Each row is a point. To make a cloud, some directions were put in groups of two or more. Within a group, all points are equally far from the middle, so they leave a hole (a ring in 2 directions, a hollow ball in 3). The other directions are filled evenly. Then the cloud was stretched, turned, moved and blurred a little. Count the holes, and give their numbers of directions, smallest first.

Cloud:
[[ 11  10  30]
 [-12 -11  69]
 [-63  25  29]
 [-80  45  48]
 [ 37 -33 -24]
 [ 50  32  -6]
 [ 36 -20 -32]
 [ -4 -23   4]
 [-34   7 -44]
 [ 11 -67  63]
 [-77  22  37]
 [  0  26  30]
 [ 11  -5  29]
 [-11  -4 -35]
 [-50  30  -3]
 [ 13  35  25]
 [  5   8 -35]
 [ 47   6  -8]
 [-13 -15  67]
 [-45  25  -7]
 [-52  -1  17]
 [ 36  17  20]]
Holes: 0

Cloud, 32 rows:
[[ -7 -56  -3 -64]
 [  3  19 -67  -6]
 [ 63   3 -12  47]
 [ 48  22 -30 -13]
 [ 51  20 -32  27]
 [-28 -31 -44 -39]
 [ 10   5  76  23]
 [ 61 -32   8  63]
 [-21  18 -34 -22]
 [ 36  21  -8  32]
 [ 70   6 -35   6]
 [ -1 -37 -77  -4]
 [ 42 -27  13 -50]
 [ 28  -2  43 -16]
 [-27  23  35  52]
 [-16  29  38 -19]
 [ 23  27 -16  10]
 [-22  12  -9  69]
 [-13 -46 -47 -21]
 [ 42  12   3 -15]
 [ 53  11  -6  68]
 [-35 -43  -7  23]
 [ 20 -64   2  55]
 [  8 -59 -26 -24]
 [-18 -51 -20  19]
 [-11  25 -36 -35]
 [ 15 -35  67  -2]
 [-10  28  17  13]
 [-41   1  -2  40]
 [ -6  23 -26  21]
 [-40 -33  -5  44]
 [ 59 -33 -17 -30]]
Holes: 1 (2)

Cloud:
[[ 33  43  27   2 -62   0]
 [-15  38 -39  36   0 -46]
 [ 54  34  36 -29 -17 -51]
 [ 10  18 -30 -54 -41  13]
 [  0 -31  57  10  25 -49]
 [  2 -75 -13  -8  36  -9]
 [-34 -32   6  58 -53   9]
 [ 11 -75 -23  20 -17  20]
 [-33  25  53  11 -28  31]
 [-19  43  11  36 -61  12]
 [-10  32  45  31  29   3]
 [-12  38  -3 -60 -38  10]
 [ 41 -44  61  21  -9  15]
 [-39  17  23  41 -66  -6]
 [ 42  54  12  10 -19 -49]
 [-37   5  11 -23  17  42]
 [  2 -26  23  29 -69 -47]
 [ 46 -14   1 -60  24 -45]
 [-20  22  44  34  27 -29]
 [ 53 -13  32 -45  35 -35]
 [ 17 -65  -6 -33 -18  27]
 [ 10  48 -32  17 -59 -19]
 [-49  -3 -45  -7 -31 -47]
 [ 60   9  -7  19 -20 -59]
 [ 36 -13  33 -61 -41 -37]
 [-29 -45  39 -34 -41   4]
 [ 35  15   0  33 -42  33]
 [ 57  25  26  -5 -41 -51]
 [ -6 -29  55  10 -65 -19]
 [  1  35  48  10  32  15]
 [-40  12 -47  -6  10 -47]
 [ 13 -40 -28  16 -58 -52]
 [-10 -51 -36   1  13 -60]
 [-37  -4 -44  22  28 -35]
 [ -9 -48  63   6  24  -1]
 [ 26 -15 -36 -14 -14  43]
 [-20  27 -36  26 -51  25]
 [  9   3 -26 -22  32  37]
 [ 43 -47 -31 -11  35   1]
 [-18  48  -4 -56  -9 -35]
 [-41   7 -27 -23  27 -42]
 [  9 -72 -26  32  24 -16]
 [-20  45 -42  21 -48 -33]
 [ 10  46 -25  39   9 -39]
 [-45 -29  -9  -5  40   8]
 [-53  16 -26 -36 -42  -3]
 [  0  60  35 -34 -46 -14]
 [ 20  50  33 -49 -44 -12]
 [-32  -9  35 -15  39 -34]
 [ 50   0  31  30 -22  31]
 [-26 -34 -41   6 -31 -62]
 [ 40 -60 -22  36  19  -6]
 [ 53  -4  34  30 -15  29]
 [-20  30 -41 -28  24 -35]
 [ 33 -24  33 -53 -10 -61]]
Holes: 3 (2, 2, 2)

Cloud, 48 rows:
[[-30  30  23  19  42 -24]
 [-33 -28  46  33 -39  12]
 [ 37 -22  -4   3  32 -51]
 [ 41  -7  15  38 -51 -39]
 [ 43  34 -10  -1  39   9]
 [ -4  59  -1 -12  19 -48]
 [ 33  70  -8 -10 -27 -41]
 [-58 -32 -39  -7  13  16]
 [ 30  47  31  49 -41   1]
 [ -3 -53 -26  16 -28  49]
 [ 19  -9 -63  20  18  21]
 [ 15  62 -11 -16 -53  30]
 [  3  49 -17  -1 -44  58]
 [-22  48  26  45 -51 -11]
 [-27 -14 -17 -35 -70  10]
 [ 19  50 -60  -4 -45 -11]
 [ -9  37  35  61  -2  31]
 [ -9  42  36  17  38  10]
 [ 14 -14 -80  27 -14 -28]
 [-29 -44 -11  33   2 -62]
 [-15  13  49 -29 -36  15]
 [ 12 -29 -25 -38  13 -45]
 [-23   6  14 -23  -7 -66]
 [ 17  41  36  51  15  22]
 [-45   9  46  43 -19  27]
 [ 35 -19  12 -29 -52   3]
 [-17  50  10  -9   2 -57]
 [ 18  -2 -22  61 -48  42]
 [-14 -43 -28  20 -77   7]
 [ 20  10 -77  21 -40 -25]
 [-21  -2  56   3 -44  -7]
 [  6 -26  10  13 -33 -70]
 [ 18  56  -4  25  18 -56]
 [ 42 -15  26  45  22   5]
 [-16 -47 -19  40   2 -60]
 [  2  68   7 -20 -29 -38]
 [-55 -27  -9  32   9 -48]
 [-27  30  13 -12  23 -52]
 [-62 -18 -48   6 -37 -32]
 [-42  29   2  34  16 -50]
 [-22 -63 -40  40  13  -4]
 [-64  -8 -33  22 -40 -37]
 [ -3 -38   3 -34   8  31]
 [ 28  16 -38  23 -61  42]
 [-16 -58 -25  13 -19  48]
 [  7  55  49  32 -23  19]
 [-29 -48 -45  29 -31 -48]
 [-23  37  -3 -44 -53 -11]]
Holes: 3 (2, 2, 2)

Cloud (79 x 8):
[[ 25   1  18  73  10   7  48 -43]
 [ 67   9  16  47   8  50  42  -9]
 [ 11 -33 -50  54  11 -13  36 -30]
 [-27  31  37  22  -1  47  51 -35]
 [-13 -12 -64 -23   9  10  61  15]
 [  4  44 -37  15 -13  39  43 -47]
 [  0  29   5   2 -41 -22  57 -63]
 [-28  28  14 -71  -2  56  14   4]
 [ 13 -39   3  13 -36  10  11  61]
 [ -9 -40 -72 -20   0  29  26 -26]
 [-12 -34 -11 -42  39 -33  42 -50]
 [ -4  83 -10 -26   7 -14   7  15]
 [ -7  34  10 -38 -25  24  33 -78]
 [-25  57  23  24   1 -43  55   7]
 [ 10  19 -75  17  -2 -21  26   3]
 [-11  11  -1 -84 -47 -20  26   4]
 [ 23  45  49 -58 -41   2  22   8]
 [ 78  -8  -5 -22  -5 -32  25 -36]
 [-29  34  48  34  21  21  36 -39]
 [-19 -32 -22 -15 -42  42  22 -48]
 [-35  -9  10 -75  10 -19  51   6]
 [-40  30   0 -40 -30 -55 -23   1]
 [ -6  31  30  35  -5  69  28 -19]
 [-14  52  19 -31 -49  -3  49  36]
 [-52  39 -15 -21  -2   5 -27 -49]
 [  6 -50  29 -37 -32 -46  59 -13]
 [-23 -47  19 -51   9 -25  46 -51]
 [-28 -37 -15  25  -6 -10 -27  47]
 [ 12 -49 -42 -17 -50 -40  -3  12]
 [ 15 -54 -46   6 -19 -53  32 -16]
 [-20  -4 -13 -92   5  -1  -3  -4]
 [ 28 -12 -26  56  31  36  10 -55]
 [ 11 -25  15 -13  48  47  67  10]
 [ 18  27  84  -2   2  -4  25 -46]
 [  2  47  -2   7  38 -22 -39 -33]
 [ 62 -31  16  32  38  46  11  15]
 [-23 -20  18 -17  51 -30  44  31]
 [-22  40 -42  26  -9  23   3 -55]
 [  7  26 -69  37   5  16  32   3]
 [ 74 -23  46   2  33  -4  34 -17]
 [ 59  19  54  35 -28   4 -24 -10]
 [  2  42  41  11  55 -12  47 -10]
 [ 45 -58  21  17  11 -11 -20  31]
 [  6  21  -3  31  40  42  68 -37]
 [-10  12  77  -2 -17 -33   5  26]
 [ 29 -21  11  71  29 -39   0 -38]
 [ -7  18  22  61 -24 -60 -14 -14]
 [ 34 -13  48   0 -53  27   7  25]
 [ -3  48  34  24  20 -48  57   7]
 [ 72 -27 -11 -27  21   2 -10 -45]
 [ 64 -14 -15  53  -8 -37   2  33]
 [ 13  21  -9   0 -52  47 -29  25]
 [-10 -18   7  -6  34 -41  71  28]
 [ 43 -16 -31  54 -14 -22  51  14]
 [ 28  11 -47  61 -20 -36   2 -10]
 [-29 -22 -10 -75  34  21  20 -35]
 [ 53  19 -10 -39   5 -19  57 -27]
 [ 34  37  -8  18   9  76   9 -47]
 [ 12 -32  -1 -29  -4 -76  36  29]
 [-25  16  -7 -78 -44   1  42 -19]
 [ 41  -6  -1  90   7   3  13  -6]
 [ 22   8 -48 -51  21 -34   8  -5]
 [  3 -26  11   0 -45  -8  27  66]
 [-13  33  24  -1 -60 -45  38  36]
 [ 32  61  10  -2 -43  25  51  23]
 [ 13 -21   6  72  52 -12   5 -25]
 [-50 -15 -29 -32 -41 -31  12 -47]
 [ 17 -43 -12  23  18 -35 -33  45]
 [-55  -2 -35 -60 -26  -4  39 -14]
 [-14  29   3  33  18 -11  67 -53]
 [ 22  34  41  48  17 -51  31  29]
 [ 34  65 -14  -3 -43 -13 -11  30]
 [ 29  14 -61 -27   7  22  51   3]
 [ 11 -54 -27 -36 -33   9 -21 -51]
 [ 18 -39 -14 -76   2   1  28 -47]
 [  8 -61  54   7  19   6  34   3]
 [ 38  12   2 -18  68  35 -14 -11]
 [ 17  24  23  12 -23 -73  17 -60]
 [ 50  23 -27  -5  34   6 -38  21]]
Holes: 2 (2, 6)
